Every row gives one point. Examples show where two turns around zero, p and q, send a point. Write where each new point lands after one turn and then the other. Backwards means that the second turn is done in reverse. Each puzzle has new turns, and all numbers are rounded.
In the rows, 100 means zero.

Turn p:
[68, 129, 69] => [54, 114, 77]
[133, 42, 118] => [157, 62, 105]
[73, 127, 108] => [66, 111, 115]
[125, 102, 105] => [122, 113, 102]
Turn q:
[92, 54, 135] => [102, 53, 135]
[85, 103, 137] => [78, 97, 133]
[130, 132, 89] => [118, 141, 93]
[122, 143, 90] => [107, 148, 92]
[117, 107, 78] => [117, 113, 81]
[55, 61, 71] => [78, 48, 65]
Where do these land?
q, then p backwards: [116, 52, 93] => [112, 51, 107]
p, then q: [115, 114, 88] => [100, 121, 89]
p, then q: [56, 71, 109] => [92, 48, 107]
p, then q backwards: [125, 125, 110] => [125, 126, 107]
p, then q backwards: [138, 108, 65] => [125, 118, 58]
p, then q: [51, 130, 135] => [45, 83, 134]

Turn p:
[89, 118, 88, 117, 143, 103] => [90, 118, 117, 93, 144, 93]
[93, 113, 107, 70, 85, 122] => [102, 96, 96, 64, 80, 110]
[111, 108, 118, 127, 117, 98] => [100, 102, 127, 118, 116, 114]
[75, 120, 91, 97, 89, 89] => [93, 128, 101, 89, 87, 85]
[176, 121, 84, 56, 38, 78] => [195, 100, 65, 102, 52, 115]
[78, 71, 109, 119, 88, 113] => [61, 90, 92, 115, 90, 108]
[92, 58, 121, 100, 115, 83] => [81, 63, 110, 121, 99, 77]
[86, 92, 81, 114, 124, 114] => [78, 104, 91, 98, 131, 97]
Turn q:
[131, 137, 105, 104, 82, 103] => [111, 127, 109, 121, 72, 124]
[124, 107, 103, 70, 78, 112] => [131, 97, 106, 95, 67, 108]
[120, 114, 112, 86, 145, 97] => [126, 133, 98, 82, 127, 112]
[117, 82, 95, 105, 99, 82] => [116, 92, 98, 121, 111, 90]
[115, 65, 83, 121, 78, 122] => [101, 53, 96, 123, 99, 118]
[48, 119, 133, 113, 75, 99] => [48, 108, 135, 86, 81, 81]
[46, 77, 68, 101, 142, 85] => [69, 91, 57, 72, 140, 66]
Where do these land?
p, then q backwards: [112, 96, 118, 130, 81, 52] => [132, 110, 108, 116, 60, 67]
p, then q: [84, 57, 79, 104, 103, 118] => [76, 81, 63, 93, 115, 81]
q, then p backwards: [61, 67, 95, 44, 102, 121] => [88, 92, 101, 25, 111, 114]
q, then p backwards: [82, 132, 102, 99, 99, 109] => [73, 115, 100, 104, 82, 112]
q, then p: [124, 109, 93, 119, 114, 73] => [105, 125, 114, 112, 129, 113]
q, then p: [128, 152, 123, 98, 91, 124] => [105, 114, 110, 72, 76, 154]
q, then p: [91, 57, 108, 116, 119, 80] => [93, 79, 120, 118, 131, 70]
p, then q backwards: [118, 131, 81, 90, 91, 123] => [117, 117, 96, 78, 130, 118]
